Every row gives one point. Any point is a mix of the corners, with weights that add up to 1. It lies inside the corners' shape when no weight is negative. Say inside or outside, and name the corners with a negative weight.

Corners:
(1): [ -4 -14 -31]
(2): [ 63 -24  -7]
(3): [-36  41  39]
(4): [-11  48 -30]
Points:
[-3 27 26] -> outside (1)
[ -1  34 -21] -> inside
[ 30 -12 -14] -> inside
[-22  31  28] -> inside
[17 -4 15] -> outside (4)

Corners:
(1): [  6 -10  33 -21 -31 -35 -25  -4 -15  32 -18]
(2): [  4  11 -22 -67 -20  19  -1   9 -10  32 -41]
(3): [ -5  47 -32  46 -53  14  45 -59   1  32 -68]
(4): [ 26  25  47 -47 -15  23   6  -1  38 -66  -9]
(5): [ 11 -54 -14  21  -1 -47  26 -28  57 -19  -9]
(6): [-16 -37   1  48 -30  -4  18 -65  52 -55  75]
(7): [ 27  35  -1  -8 -15 -16  28 -21 -37  21  12]
(8): [-25  -6  26  -2  -1  -8   1  17 -19  53  34]
(9): [  6 -67  -4  26  50 -77 -44 -18   9  26 -32]
(10): [ 40 -42 -18 -16   7  62  22  51 -39  73   2]
(11): [  4 -28  12 -17  15  35  17  78 -46 -30 -22]
(12): [ 20   3 -27  19 -10  15 -10  72   7 -57  12]
Points:
[  7   6   0   4 -21  -8  10  -9  -7  15 -13] -> inside
[ 10  -9  -2   6   0 -18   1  -1  -7  10  -2] -> inside
[  5 -17 -12  20  -8 -21  13 -23  16   8 -24] -> inside
[ 10 -19  -5  12   6 -30  -2 -15  -1  15 -17] -> inside
[ 15   9   5 -12 -24  21  16  11   2 -21 -16] -> outside (8, 9)
[  2 -16   1   4  -6  14  16  18 -11 -13  -8] -> inside
[  9  27  -2 -10  -2   3  21  13  -6  -9 -53] -> outside (1, 6, 10)
[  9   4   1 -12 -23  14  16   6  -4   4  -8] -> outside (9)

Corners:
(1): [ 25  23  17 -39  -6  24  49  33 -18   3  28  25   9  -3 -20  14  -6  -1
  36 -21]
(2): [ -9  11  -4  31  -5  14  60 -11   6 -18  47  34   3   2  -6  -5 -16  -7
 -36  11]
(3): [-21 -53  20 -29 -30  13  74  30  23  34  10   9   5  -9  -8  36 -26   7
   1  -1]
(4): [ 16  -2  35  14  -9  40  73  43  14  34  -2 -19 -15 -17  10  -4 -10 -52
  16  -6]
(5): [ 42 -21 -39  44  11 -59 -63   3  20  -5  33   0 -11   5  11  27 -24  12
  10  21]
(6): [-14  19  34 -13 -30 -24 -82   4  33 -18 -27 -26 -19   8 -35  34  18 -12
 -28 -14]
(7): [ 21   3  -3  49  12 -43 -16 -65  24 -35 -19   7 -25  26 -17  48 -28  14
  33   0]
(8): [  1 -11 -12  52 -35  -5 -63   1  47 -10  15  41 -25  17 -10  62  15  -4
  43  14]
(9): [-14  31  -2  48 -79 -52 -40  -7  -1   1   3 -34   6 -37 -33  50  35  14
  29 -16]
(10): [ 21 -32  41  -1 -19  37  30  10  21   3  -6  36  25 -31   9  16  -4  36
 -22   8]
(11): [-18  15 -10  46  33 -21 -35   1  18 -26 -19   1  22  27  20  68  22   4
   7   0]
(12): [-10 -34  48 -14 -28   2  65  18 -15  47  21  34  46  18  35 -49 -21 -18
  16  -9]
(13): [ 19  14  -6 -29 -33 -22  82  33  26  10 -21  55 -15   2  27   2  -7  19
   3  -4]
(14): [  9  47  -3  39 -45   4 -73  14  39  -4   0 -15  12  45 -13  62 -30  25
   0  30]
(15): [  7  23 -14  39 -14 -39 -27  -1  38 -59 -15 -14 -15   1 -45   4  21  40
  41  64]
(16): [ 12 -21  14  25   4   0  84  61 -19  30  -8  50  18   6 -34  -7 -18  13
 -22   1]
(17): [ 36 -18  55 -11   6  -6  94  24  12  54  21  28   4  18  -2  13  43  -1
 -10  11]
(18): [ 19 -36 -19 -32 -17  54  55   2  26  58 -14   9   7   6  -9  14  31  14
 -37 -11]
(19): [ 43 -42  10   0 -46  24  68  28 -32 -14  -7  16  30  26   6  31  10 -31
   2  10]
(20): [-18  24   5  10 -27 -14 -70 -26 -13  29  -5  11 -47 -29 -38  49   5 -25
 -20  57]
(21): [-22  -8  18   7 -15  -1 -48   8 -14   8  18 -27 -63  19 -15  35  12  54
  -3  -4]
Points:
[-10  21  -9  59 -20 -35 -77  -7 -12 -27  13 -10 -21   1 -25  24  -3 -15
  32  10] -> outside (3, 10, 13, 14, 17, 18)
[  8   4  19   7 -31   1  18   6   7   8   1  11  -9   2 -18  14   5   5
   0   3] -> outside (3, 5, 11)
[ -7  15 -10  24 -13 -14 -47 -15  29  -6  10 -23 -25   6 -25  50  16   2
  15  10] -> outside (10, 12, 13, 16, 19)
[  7   2  13   6 -19   0  12  12   4   7  10   8  -4   2 -11  24   3  11
   6   1] -> inside
[  8 -20   9   9 -33   5   1  23  16  18  -7   7   0   1  -4  27  17   4
  -3  18] -> outside (1, 2, 7)

Corners:
(1): [-18  19   2  -7  -6   0  15  24 -16   7  10 -14   2  -7  29  -5  20   7
  -6 -14]
(2): [ -6  28   4   5 -56   6  31   2  10 -14   7 -27 -16 -12  -3   5  35 -16
  -6 -23]
(3): [-18 -31 -12 -18 -19 -43  21 121  16   3  -4 -17  14  -1   3 -35   6  -6
   5 -26]
(4): [  8   3  -7  15  -4 -20  25  34 -44 -64  -3 -28  15 -11  -9 -48 -15  14
   4 -10]
(5): [ -6  15 -15  -1  12 -23  21  -2  12  26  -3  12  44  18  -5   5  25  -6
   0 -28]
(6): [  2  -8   7 -55   8   3  11  10  17 -10   3  11  -4  -8  -1 -24 -67  20
  43 -11]
(7): [  3  23 -21  17   7  11  25 -13 -16 -11 -14  -9 -11   1 -20  11  18 -15
  -2   0]
(8): [ 22  33  13   4  26   2  12   4  36   1  -2 -14   7  11  23 -20  32  36
  26 -26]
(9): [  9  13 -21   5   5  -7  20 -28  -2   9 -29 -17  -3  -9   7  10  -6  58
 -15   5]
(10): [  9   3   7  -4  21 -14   8 -17   2  13   3 -25   8   5 -10  -8  34   0
  14  12]
(11): [-13  12  -6 -10  16  -2  15 -11  13  23  -4 -11   7   4 -16   8 -46  -4
 -16 -26]
(12): [ 23   6  16   6   4   5  26 -14   5 -43  -4   2  -4 -12  33   3  -9   9
  22  -5]
(13): [ 22   9 -21  -6  -2   6  19   4  14  12   7 -26  12   2  21   4  24  16
  23  -9]
(14): [ 16   0  -2  12  11   5 -52 -10 -11  17  10  -4   7  31  -9  14  13 -22
 -16  38]
(15): [  3 -14  -8  -1  -3  -1  29  -7  -5   2  14 -28  11   6   8 -86  13   5
  35 -11]
(16): [ 11 -16 -10  -3  30  10 -93 -23  -6  -6   0   6   6   7   9  33  19  19
 -24  -8]
(17): [  8 -28 -13   2  16  -4  15 -18  15  12  25 -10   4  40 -20  -9  27  16
 -32 -11]
(18): [ -8  -1 -25   9  24  -6  30   7  11 -31 -27 -23  25  16 -10  13   2  18
  -4   4]
(19): [ 14  17 -16 -37  28   1   7  -3  15  22 -18 -12  -3  16   3 -10   1   0
 -18 -15]
(20): [  5  11  21   4 -11  70  15 -40   8  33 -13 -11  24   2   7  14  25   7
  -1  -6]
(21): [ 13  -2  27   5 -22  -9  16  14 -22  -2   2 -23  10  25  45 -10  37  -9
  74 -15]
Points:
[  2  -3   0 -13   3  -1  20  13  14   5   2 -12   8   9   9 -14  12   4
  17 -19] -> outside (4, 9, 14)
[  7   4  -5  -2   8   0  -5  -1   0   5   0 -10   6  13  -1   0   6  -2
  -2   3] -> inside
[ -1 -13 -17 -13 -15 -14  58  15   2   6  -4 -27  10  10 -15 -38  18   9
  14 -13] -> outside (1, 8, 11, 12, 14, 16)
[  8 -10   3  -7   6  -8  22  12   5   4   6 -18  16  17   4 -34  10   0
  26  -9] -> outside (1, 2, 7, 9, 16)
[ 19   7   5   8  -6  -4  24   9   2  -7   6 -20   7  12   4 -27  33  -9
  20 -10] -> outside (1, 6, 9, 11, 16, 18)
[  1  -1 -14  -4   6 -11  10   7  -2 -12   0 -13   5   1  -6 -11  -5   6
  -7  -7] -> outside (8, 20, 21)

Corners:
(1): [ 10  36 -14 -11 -63  50 -34 -32  -7  -5   1 -23 -19 -29  16  58   7  -6
   5 -11]
(2): [ 14 -17  22 -49  13   5 -17  50 -35  -7  34  48   9  19 -17 -24 -38  31
  35  10]
(3): [  4   2 -22   4 -56   5 -16 -19  33  -5 -32 -25  26 -65  63  21 -13  14
 -11 -47]
(4): [-25  12 -33 -12  36 -14  -4  16   4  46  28   3   9 -17  18  15  72 -62
  48  18]
(5): [-21  77 -37 -15  30 -26 -25  17   2  35   9  35  35 -10  27   0  52 -42
 -30  -8]
(6): [ 64 -37  27 -49  -9  30   7  26 -58   1  -3  14 -16  23 -10 -38   2  24
  -6  25]
(7): [ 24  -8  12  -8 -47 -24  23  19 -25 -21 -11 -48  -2  13  -4  17 -17  -5
 -21 -21]
(8): [ 22  56 -55 -40   8 -23 -22 -10  11  13  12  17   9  12  31 -56  32 -73
  15  -8]
(9): [ 44 -33  34  -1 -34  42 -16 -15   3 -37  11  -1  16 -21 -33  30  11  21
 -11 -34]
(10): [ 32  16 -37  26 -42  24  21 -13  12  23 -23  -4  24 -15   2  46 -28 -21
   1 -43]
(11): [ -8  35 -36 -37  41   0  45  27  22   8  23  30  57  40  28 -24  22 -22
  18   2]
(12): [ 45 -69   3 -23 -12  37 -31  37   4 -27  -7  24  15  31 -26 -12 -26  52
 -26  50]
(13): [  8  -1 -17  32   7  28  26  14  -8 -47 -33 -19  13 -40   5  27 -25  -3
 -14 -21]
(14): [ -7 -19  27  -4 -25   2  16  36   6 -32 -57  48  18  -6 -28 -20 -19  15
  36  24]
(15): [  4  83 -30   5  57 -14 -10   0  53  34 -21 -16  18   2  26  20  -1 -31
  13  -5]
(16): [ -5  30 -10   3   2  48 -74   3  10  16  18 -48  -7  25  34  13  18 -26
 -23 -53]
(17): [ 45 -22 -24 -83 -11  40   6  21 -23 -11 -42   9  27 -12 -41  -7 -18  21
  -4   4]
(18): [  6 -36 -12 -14 -18   0  12 -13  11 -23 -52  10 -24   7   4  27 -25  18
  12 -28]
(19): [-64  58 -39  11  58 -27  -7  -8 -43  37  29 -10  59   5  -9 -28  64 -26
  16  17]
(20): [  9  23 -32  27 -31 -15  -5  22  14  -7 -26  -7 -12  -4  21  36  13  27
  30 -47]
(21): [ 33 -70  23 -48 -30  46  31  55  27 -30   4  51 -28  -5 -45 -48 -54  56
 -12  26]
Points:
[  9  24 -22  -7   9  -1  -9  14  19   9  13   1   6   1  23   2   1 -23
   6 -31] -> outside (1, 6, 12, 14, 17, 19)
[  1   8 -20  -8   0   6  -2   9   2  10  -1   2   9 -10   8  11  17 -17
  15  -5] -> inside
[  5  16 -16 -16   4   6  -5  11  -5   2  -9   4  20  -3  10  -1   1 -14
   4  -2] -> outside (9, 20, 21)
[ 29  -7   3 -28  -4  28   6  27 -10 -12   6  15  13  16 -20 -14 -19  15
   6   3] -> outside (3, 4, 5, 18)

Corners:
(1): [  3  33 -18 -39 -25  31  48 -26 -35 -35  45 -25  -6 -31 -10 -76  35 -10
 -39 -10]
(2): [ 31  22  32  33  64 -49  45  25  23   8  37 -43  17 -26 -23 -43  27  -7
 -29  16]
(3): [-21  -7  -5   6 -22  27 -27  -7  29  -8 -23   7 -15  27  35   1  14 -17
  10 -17]
(4): [-43  -8   9  19  42  15  35 -28 -48 -14  14 -23 -12  44  16 -26   1  57
 -20 -22]
(5): [-33  26  23  -6  -8 -41   1   3  17  -9  -5 -13  27  25 -20  35 -33 -27
  13 -20]
(6): [ 26  26  17  -2 -21  -9 -33  51 -25  18 -60 -45 -29  16 -29  15  -3 -15
  20 -27]
(7): [ 31   7 -49 -40 -15  -6 -59 -19  14 -31  17 -49 -43 -28 -24  -1  24 -23
 -36 -33]
(8): [-38   7  -7  46  21 -44  40   9 -32  10 -16 -53   4  17 -39  65  53  -4
   4  16]
(9): [ 32  29  54   8  -1  20  26 -59  56 -12 -76  30   2 -50 -19 -64 -25 -23
  44 -21]
(10): [ 17  14  -4 -53  53  39  -3  28 -30  12  14  16 -17 -38 -14 -32 -15 -27
  -5 -17]
(11): [-64   6  56 -13   8 -48  -7  38  15  38 -62 -15 -36 -24  -6  24  15  10
  24  -8]
(12): [ 17   2   5  31  22 -62  48 -18  -7  26  11 -38  23 -27 -42 -63   8 -43
 -25 -60]
(13): [ -6  13  -5  28  15  -8  16  -2   3 -34 -55   2   9 -36  -5  12  25  30
 -45  20]
(14): [ 35  33  -2 -35  83  37   8  30 -20 -15  17  -5  59  14  15 -21  15  29
  24 -10]
(15): [ 32  24   2 -34   9   8  19  13  15  24 -61 -12   9  29   8  28 -27  20
  25  11]
(16): [ 41 -48  16   0  18   7  17  46 -38 -23  40  -2   2 -19 -38  23 -55  33
   2 -50]
(17): [ 14   2  10  29 -23 -30  -5   3   5  31 -44 -61  30 -55   0  37 -45 -13
  34 -31]
(18): [  6 -48  68 -38  33 -31 -12 -23  52 -13  14 -26  35  -5  29  13   7 -36
 -23 -17]
(19): [ 14  48  18 -20 -17  12 -42  -6 -35  52   3   3  16  33   0  57  48  31
 -23   8]
(20): [ 12 -29  11 -21  16 -39   6 -24   3 -47  -8   2 -18 -24   6 -44  11   6
   0  19]
(21): [-16 -48  64  30  -9   2 -17 -55  39  47 -56   1  34  39 -39 -44   9  41
 -45  47]
Points:
[ 13   2  20 -12  15 -15   9   1   2   7   3 -13   2  -4 -19 -21   7 -10
  -5 -14] -> outside (4, 13, 17)
[  6   7  28  -4  10  -7   5  -7  12   1 -30 -10  -1 -14  -9 -14  -2  -6
   8 -13] -> inside
[  1   5  15   0   7 -12   5  -6  -5  -1   2 -22   8 -12 -10  -7   9  -5
 -11 -16] -> outside (15)
[  4  11  12  -3   8 -10   1  15 -10  10 -26 -25  -5  -1 -16   9   4  -4
   5 -10] -> inside
[ 13   6  19  -7   9  -9   5  -8   8   0 -22 -13   3  -9  -9 -11   0  -6
   2 -11] -> inside

Corners:
(1): [-11  -8  -2  42   8 -14 -34  -9 -37  -4  30   9  14 -10  29  -3 -15  -5
  14  -8]
(2): [ 15   7 -27   6 -35 -10 -17 -20 -29  -7  12   1  57 -15  20   9  -6  12
 -92  19]
(3): [ 20  34 -24  -2  23  62  -8   5   2  -3 -21  -3  -8  -4  23  87  13  11
   5  14]
(4): [ 25   4  16   9  19  -9  19   4 -20 -26  36 -93  19 -14  25 -12 -14  13
  17 -17]
(5): [ 10  12  29  41   4   3  18 -49  -6  -7  30 -34 -17 -10 -30 -12   5   0
 -20   8]
(6): [ 18 -10 -23   2 -16   2 -15 -20  -1 -28  16   6  -1  -2 -12  63   5   7
   3  16]
(7): [-121  -12    1   19  -94   55    5   13  -18  -51   26    3   -9   -9
    0    2   13   30  -16   -6]
(8): [ 25  19  58  15  33   3  27 -36  12 -83  -5  28 -15  47 -29 -15  15 -28
  28  30]
(9): [  6  -4 -22  -4  25  76 -30 -24   0 -25  18  14 -17  -9  -2   3  -8  12
 -52 -10]
(10): [ -2 -16  18   9  19  -1  10  13 -22 -17  13  11 -10  38  11 -14   6 -31
 -12  -1]
(11): [-39 -26 -15  -6  17  22  14  -5  48  23 -27 -12  -5   8  16 -14   0  19
  21  21]
(12): [ 17   8 -18  -7  29   8  11  18  10   4   6  16  -4  -3  26 -19  14  20
  21  15]
(13): [ -9 -12 -28   3  36 -24   9  17 -31   4   0 -27   4  -8  34  -4  15  23
   8  20]
(14): [-37  30  -4   4  32   9  19 -16  45  -8  20  30  -9  -8  25  22  16 -64
  18  30]
(15): [-14 -11 -18  21  23  16  23   9 -32 -21  12  22  12 -14  12 -16 -15   7
   3 -12]
(16): [-19  10  -4   0  27  16  -2  11 -28   3   4  17  25  16 -16   2   9   6
 -25 -12]
(17): [ 13 -21  34 -11  -3 -14   8 -18 -27 -19  26   7   9 -16  -3  -8  -2 -20
  -9  14]
(18): [ 23  53 -31 -16  -2  -4   0  19 -32 -15 -25  26  -6   2   9   5 -22 -20
  14  14]
(19): [ 29 -11  -4  45  19  37 -29 -12 -10 -14   8   8  -6 -15 -40 -23  15 -30
 -30  -7]
(20): [-19  -5 -26  18  -2  -8  -7  -4  76  15 -58  -3 -22 -26  15  16  12  26
 -45  -7]
(21): [  5  25 -37  -8   1 -11   5 -12 -44  10 -23   5  15  -8  26 -16  19  12
  30 -28]
Points:
[  3   5  -8   7   9  11   4  -5  -5 -15   2   2   3  -3   5   2   3   0
 -10   6] -> outside (1)
[ -6   0 -11   8   1  12   0  -3 -12 -11   0   2   4  -5   8   1   2   9
 -10   0] -> outside (14)
[ -3   7 -11   8   7  14  -4  -3 -14  -9   4   3   6  -3  11  12   4   3
  -7   2] -> inside
[-14  -6  -2   9  14  17   5  -5   1 -10   7  -7  -4  -3   8   2   8   5
   6   1] -> outside (2, 18)
[ -4   0 -38   0   5  29 -21  22 -41  11 -11  33  11 -14  22  -3   0  22
 -39 -15] -> outside (4, 5, 6, 8, 11, 14)
[  0   4  -5  10   8   3   4  -3   5 -11   0 -16   0  -8  12   2   1   4
  -9  -1] -> inside
[ -4   0 -11   9   9  14  -5   0  -8 -14   2   7   3  -2   8   4   4  -2
  -1   2] -> outside (5)
[-11   8   1   7   9  22  12 -11  23 -15 -11  20 -17  -1  -3  -4   9 -10
 -29  24] -> outside (1, 4, 6, 16, 21)
[ -8   7 -15   6   6  22  -9   0 -12 -20   4  26   5  -3  15  24  12  -6
 -10   3] -> outside (4, 5, 11, 18)

Corners:
(1): [-49 -41 -22  17  -2 -16  33 -33  15  26  -5  -5   7 -38  23  13 -77 -50
  28  25]
(2): [-50   0  57  14  30  -3  17  29 -21  26  24  22  -9 -36 -70  20 -26 -29
  23   2]
(3): [ -1 -29 -20  -8 -25 -36 -50 -44  45 -45 -18  -5 -15  28  12  26 -12  10
  28  14]
(4): [ 11 -25  20  -7 -18 -11  -7  26 -85 -11   8   7   8  24  -2  36 -14  62
   8   3]
(5): [ -3 -31 -29 -12  38  -4   0 -35  35  11 -40 -11  -3   5  38  26   5  64
  31  88]
(6): [ 22  49  38   4 -18 -50   1  30  18   1  -6  35 -15  10   5  -7  20  11
 -65 -43]
(7): [ 21  -3   4  15 -48 -40  -6  20  23  14 -11 -14 -28 -32 -25  -9 -15  -9
 -30  46]
(8): [  3 -20  22   6  13 -20 -10  -2 -35  14 -51  -2   3  26  42  43 -43 -57
 -11  12]
(9): [-47  15 -44  56  35  15 -29 -19  -7  17  22  21 -32 -21 -46 -29 -12  22
  22   0]
(10): [-40  55  -5  47 -38  -2 -30  53 -14  -9 -85  31 -23 -52  25 -17  -5   9
 -25 -28]
(11): [-23  14 -22  48   3 -39   4  -7 -32 -11  27 -22 -33 -15 -50  23  32  39
 -52  10]
(12): [-51 -30  52  34  11  47  22  -1 -17  11  38   0  -2 -42 -59   1   0 -14
  10 -27]
(13): [ -6  14  45  -6 -10  19 -12  11  24  50  70  20  27 -45 -40 106 -52 -27
 -41 -11]
(14): [ 37  -8  31 -22 -15  -5  -3  28  34 -37  26  32  17  31   7  77  20  -6
  14   9]
(15): [-71 -29  20 -12  14   9  20   8 -28  -6   2 -37 -18  39  17  -4  50  13
  41  78]
(16): [  4   1  29  49  77  13 -21   0  15 -17  -1  -5 -32 -12  48 -46 -26  53
  85 -38]
(17): [ 24  23  -5 -16  11  -7  -2   5  29   4 -12 -24   3  53 -13  37 -57 -11
  -3   3]
(18): [ 37  -2 -53 -10  31 -50 -42 -44 -31 -54 -19 -21  60  36  47  26  -3  74
  25  80]
(19): [-17 -33 -51   5  38 -24 -36 -20  62 -13  19 -17 -19  26  13 -33 -44 -15
  -5 -37]
(20): [-28  -9  19  49   9 -11  -9  29 -35  37 -14  -9  34  21 -21  45 -11   4
  44  44]
(21): [-15  20  13 -35 -35   2 -19  24 -33  48  20  12  15 -35 -54  47  11 -41
  16 -35]
Points:
[ -4  -6  24  13   2 -19  17   8   9  16   7  -8 -28  20 -15  29  -7   9
   5  53] -> outside (10, 12, 18, 19, 21)
[ 16 -11  30  -5   7  -7 -10  10  32   2  24   2  -9  16 -20  34 -18  -7
  -4 -25] -> outside (1, 9, 10, 15, 18)
[-25  -7   5   9  -2  -6  -6   3  -9  10   3   4  -2 -10 -16  20  -3  -3
   5  13] -> outside (16, 17)
[ -6  -4   7   3   6 -13 -12   2  -1   2   1  -3   7   0   1  26 -15   5
   7   9] -> outside (9)
[-7 -5  3  5 -6 -9 -9  5 -2  1 -1  1  0  2  4 25 -9  6  3 10] -> outside (2)
[ 12 -20  -1 -22   4 -38   0  -6   3 -20 -10 -24  -8  32  23  10   1  16
  14  46] -> outside (9, 10, 12, 13, 20)
[-27  10  40  10 -17   3  27  25  -1  26  13   5  17 -38 -37  45   6 -13
  -9  27] -> outside (3, 4, 8, 9, 16, 19)
[-10   2  12   6   7  -5  -8   4  -3   6   2   3   1   3  -6  28 -18  -1
   3  -3] -> outside (7)
[-16  -6  10  17   0  -9  -7   2 -18   5  -2   3  -4 -14  -9  18  -3   5
   7  16] -> outside (17, 19)

Corners:
(1): [ -6   0  22   1   0  17   7  16  -7  22   7 -12  40  -4 -11  -5 -12 -12
 -15  12]
(2): [ -7 -27   9  18 -24  -6  -3 -53   3  -5  -1   3  19 -13 121   1  -7  21
   7  -6]
(3): [  2  18  -9  18  16  -7  -8 -17 -11  -7   5   1   2 -17   1  11  -2  19
   3  10]
(4): [13  9 11  9  5 26 16 19 -1 -1  1 12 28 17 39 -3 -9 -2  6 24]
(5): [ -5   1  21  14 -19  29  21  13 -28 -14  -5 -11  -5 -22 -20 -24 -11  15
   8  -1]
(6): [  4   9  13  10 -33  19  31  15  -2  47   0  17 -12 -18  -7  -4 -28 -16
   6   6]
(7): [  1  -5   2 -13  -4   7   1  10 -16   7 -11   5  15 -23  32  10 -10   8
  -6   7]
(8): [ -2 -13  17   7 -12  15  -3  12 -19  37   0  12  -9 -12  -4  -3  -7   4
  57  10]
(9): [  0 -33   2  -8  -6  25   5   9  -9  22   8   8  13 -17   0 -26 -52  18
  -5  -5]
(10): [-78  -4  -8 -11   7  32  29  13 -18 -11   5 -28   1  -2 -22  -7   1  13
  -8 -12]
(11): [-26  -4   6 -16  19  28  16  15 -29  14  11 -21  -8 -16 -24   3  10   8
  -9  28]
(12): [-11 -31 -17   1   5   4  -7 -75   0 -14 -16  -8  16 -24  -9  -4  -4  31
  38  -1]
(13): [  1  10  -9  -9  19  10  20  11  15  23  -7 -19   9  23  -7   8 -25  13
   9  -5]
(14): [ -6   5 -14  15  -5   1  -5 -17  47 -12 -13 -15   2  29  28  13   7  26
  26  19]
(15): [  5  17   6  13  16 -15   9  -3   3  -6  -7  13 -21  -4  -9 -13  -9 -22
  44   9]
(16): [  3   4  -6  14  -4 -19  10   9 -24   0  17  -8  -3 -18  -4 -12   7  11
  16  30]
(17): [  1   5   5 -11   8   5   3   3   9   0  24   8  -1   9 -11  11   2   6
  26  -7]
(18): [ 14  16 -11  12  24 -20  -7  17   2 -13   3   7  -8  44  -4   7   5   5
  -5   4]
(19): [ -6  13  21  -8 -16  32   9   5 -24  21  -5  18  -7 -10 -30   2 -45 -37
  49  11]
(20): [-13  12 -14   8   8  19   4  14   7 -17   1 -22  -1   3 -25  12   0 -34
   1  -9]
(21): [ -1   2  -8  -1 -22  20  -7   3 -22  12   2 -16  10 -23  -5 -40 -12  20
 -13  -2]
Points:
[  0   3   0   5  -3   6   6 -13   1   5  -1  -2   9  -9  21   2  -7   1
  10  10] -> outside (5, 8, 9, 10, 18)
[ -4   4   0   5   0  10   7   6 -18   8   1  -4   2 -15 -13  -9 -10   4
   8  10] -> outside (2, 14, 17)
[-12   8   4   3   9  20  10  14 -11   9   4 -13   3  -1 -36  -6   1  -4
   8   1] -> outside (2, 7, 9, 14, 16, 19)
[ -9   7   7   0   4  11  15  22 -16   8   5   1  -1  -7 -12   0 -10  -4
   8   9] -> outside (2, 12, 14, 21)
[ -5   2   2  -2   5  13   9  10 -14   8   1  -1   2  -5 -15  -3 -10   1
   7   8] -> outside (2, 14)
